Each row of a before or after table is a point. The points were changed in one or more steps. Then noise was added and the rows were shuffled. The steps act on how far a point lies along the listed directions, d1 being the first. Name the steps. A step turns or swaps two directions, mirrors them in a line or flattens them onto one, adds a multiple of one to another, or multiplies one. Angles are multiples of 10 degrees, from the lower direction toward the higher: turns from -170 to 170, lines from 10 to 170 but not 90. Use the fewest steps. Two steps may share a direction if one is a turn and the other turns, adds or multiplies; they go together, in the order done. Otherwise the lowest direction goes first.
(in the rows, 128 means zero)

Directions:
(1): [ 88 169 160]
(2): [127 168  76]
(3): [181 160 152]
Before:
[[152 139 138]
 [159 133 159]
 [150 120 136]
 [ 68 128 159]
 [158 134 139]
 [ 99  73 133]
 [155 131 150]
 [152 122 165]
 [158 122 148]
 [122 122 136]
 [158 144 133]
 [144 130 125]]
After (12 x 3):
[[ 52 122  53]
 [114 131 119]
 [149 152 156]
 [183 168 164]
 [153 138 148]
 [178 176 164]
 [171 173 166]
 [  5  91 104]
 [182 164 157]
 [169 189 162]
 [196 161 161]
 [191 193 167]]
Steps: turn d1 and d2 by 110 degrees; multiply d3 by 2.5

Directions:
(1): [142  48 129 137  83 122]
(2): [ 75 153 154 109  63 139]
(3): [138 110 158  97 147 207]
(4): [187 149 119  67  99 112]
(5): [ 81 100  86  71 153 115]
Before:
[[120 125 120  76 126 114]
 [152 127 128 128 110  91]
 [150 134 173 174 115 157]
 [106 126 123  96 109 141]
 [ 57 109 121 123 131 149]
 [134  99 131 124 123 152]
 [132 127 124 129 155 119]
 [ 52 152 157 115  67 131]
 [147  89 141 130  82 109]
 [132 189 135  58 108 146]]
After, 10 rows:
[[138 110 122  99 144 125]
 [ 29 134 153 123  95 142]
 [123 179 141 175 145 103]
 [228 188 219 245  55 138]
 [128 135 108 137 119  98]
 [ 37 104  70  31 111 108]
 [ 50  77  84  70 179 105]
 [ 76  53 121 158 144 154]
 [142 156 148 151 161 138]
 [ 62 100  93 102 137 119]]
Steps: turn d1 and d3 by -130 degrees; mirror d2 and d4 in the line at 160 degrees; multiply d5 by 3

Directions:
(1): [179 140 123  62 146  84 177 161 144]
(2): [184 140 122 130  73  98  53 144 119]
(3): [103 179  82  76 126 148 100  85 174]
(4): [121 156 213 114 129 162 108 166 171]
Before:
[[104 127  46  98 130 129 150  69 109]
 [176 165  97  56 116 101 113 109 158]
 [124 154  96  59 154 128 181 121 162]
 [149 101  93 154 113 111  94 113  97]
 [160  98 138 156 103 132 148 130 100]
 [153 153  80  89 110 112 113  98 162]
 [155  49  36 202  90  78  95 125  43]
 [ 78 110 116 154 133 144 141  97 104]]
After, 8 rows:
[[ 56 127  92 141 125 178 114  55 128]
 [132 119 133 181  83 144  68 103 130]
 [152 183   8  41  83  99  36 100 178]
 [160 145 123  87 109 139 134 123 151]
 [141 129 170 178  76 164  45 117 114]
 [ 50 114 173 171 143 200 147 122 139]
 [155 145  71 104 112 120  68 106 138]
 [ 89 128  78 112 151 128 177  92 117]]
Steps: turn d3 and d4 by 110 degrees; turn d1 and d4 by 110 degrees; multiply d2 by 1.6

Directions:
(1): [131 130 174  59 173 118  96 204 106 144 109 155]
(2): [127  92 147  63 127 144 221 108 119 105 169 139]
(3): [211 139  80  87 107 112 135 148 129 157 129  60]
(4): [127 148 172 130  59 154 106 125  36 119 145 106]
(5): [187 141 137 132 112 214 109 129 164 148 154 186]
(6): [124  97 168  87  60  78  89  90 181 147 125 141]
Before:
[[114 119 140  72  77  51  82 109 136 150 111 103]
 [ 89 105 177  95 121  84  94 135 191 118 108 165]
 [ 89 158  55 241 163 114 121  85 102 114 130 101]
 [132 117 197 117  94 140 117  89 110  86 128 165]
 [ 71 116  97 199 139 106 175  53 149  96 152 145]
 [179 172 105 112 132 173 141 189  53 147 161  79]
 [200 171  95 101 145 162 182 190  84 131 148  88]
 [161 115 170  94  77 141  95 119 177 147 140 144]]
After:
[[187 152 120 158 132 192  89 124 182 155 154 200]
 [ 71 146 141 171  60  91  99 110  59 125 139  71]
 [146 115  94 104 156 123 206 133 130 115 140  78]
 [ 83 169 121 201  76  73  99 114  87 110 109  76]
 [ 72 107 133  94 181 138 205 108 124  96 153 168]
 [150 127 161 134  55 156  57  65 170 161 163 199]
 [133 116 133  68 195 126 166 183 171 109 123 146]
 [194 145 135  95 157 161 155 146  84  95 128 119]]
Steps: turn d3 and d5 by -110 degrees; turn d1 and d5 by -50 degrees; turn d4 and d6 by 30 degrees; turn d2 and d6 by -120 degrees

Directions:
(1): [ 67 154 160 104  85 131 189 179 122 128 163 103 127 130 144  77  42 136]
(2): [167 114 112 134 111 134 174 168 139 107 157 194 164  25 169 117 155 112]
Before, 12 rows:
[[242  92  80 157 172 136 112 120 131 119 124 234 170   7 154 173 239 108]
 [115 132 140 114 119 142 142 138 142 120 127 122 126 128 138 122 103 129]
 [139 106 107 140 151 130  98 109 136 118 122 169 128  98 137 151 164 131]
 [180 106  82 141 142 129 111 122 123 117 116 181 153  85 139 151 190 120]
 [140 115 118 138 135 124 122 118 125 121 131 144 133 105 138 130 163 138]
 [179 103 102 136 153 138 106 115 146 124 115 167 147  90 143 150 209 106]
 [140 119 126 132 131 134 102 115 119 130 119 115 124 147 126 141 153 130]
 [120 147 122 128 139 137  87  89 120 140 101  87 110 176 105 145 122 140]
 [118 145 133 124 134 115 102 108 125 143 112  97 116 164 103 137 120 128]
 [124 136 118 127 141 130  99 109 125 140  98 103 117 178 114 137 130 136]
 [164 123 110 151 155 120  67  71 121 108  95 134 110 161 101 161 165 147]
 [160 128 107 135 145 139 124 116 132 109 124 157 135  81 145 149 174 126]]
After (12 x 18):
[[157 129 114 141 160 114  61  74 129 144  87 114 120 163  93 170 173 120]
 [153 112 119 139 142 135  89 104 118 127 114 123 124 145 123 155 176 131]
 [165 121  96 140 167 126  59  75 128 143  77 118 117 178 104 166 186 131]
 [125 142 120 119 120 145 157 144 130 108 144 143 134  86 156 121 127 132]
 [137 117 123 121 124 143 141 145 142 126 136 149 146  91 155 119 153 110]
 [140 133 132 117 102 143 212 202 121 117 183 194 170   8 181  89  96 122]
 [116 130 137 115 119 139 140 138 143 120 128 124 127 129 140 122 102 125]
 [195 110  96 162 174 117  34  46 125 107  75 145 108 159  92 188 207 143]
 [135 121 105 125 108 136 155 159 121 117 140 163 154  88 150 117 127 124]
 [121 113 117 130 136 129 115 123 133 116 131 157 126  97 142 133 135 132]
 [124 125 128 131 124 128 140 136 121 123 144 135 134 103 142 114 138 140]
 [174 128  97 148 178 133  35  45 125 139  69 112 112 178  94 189 194 135]]
Steps: add 1.5 times d2 to d1
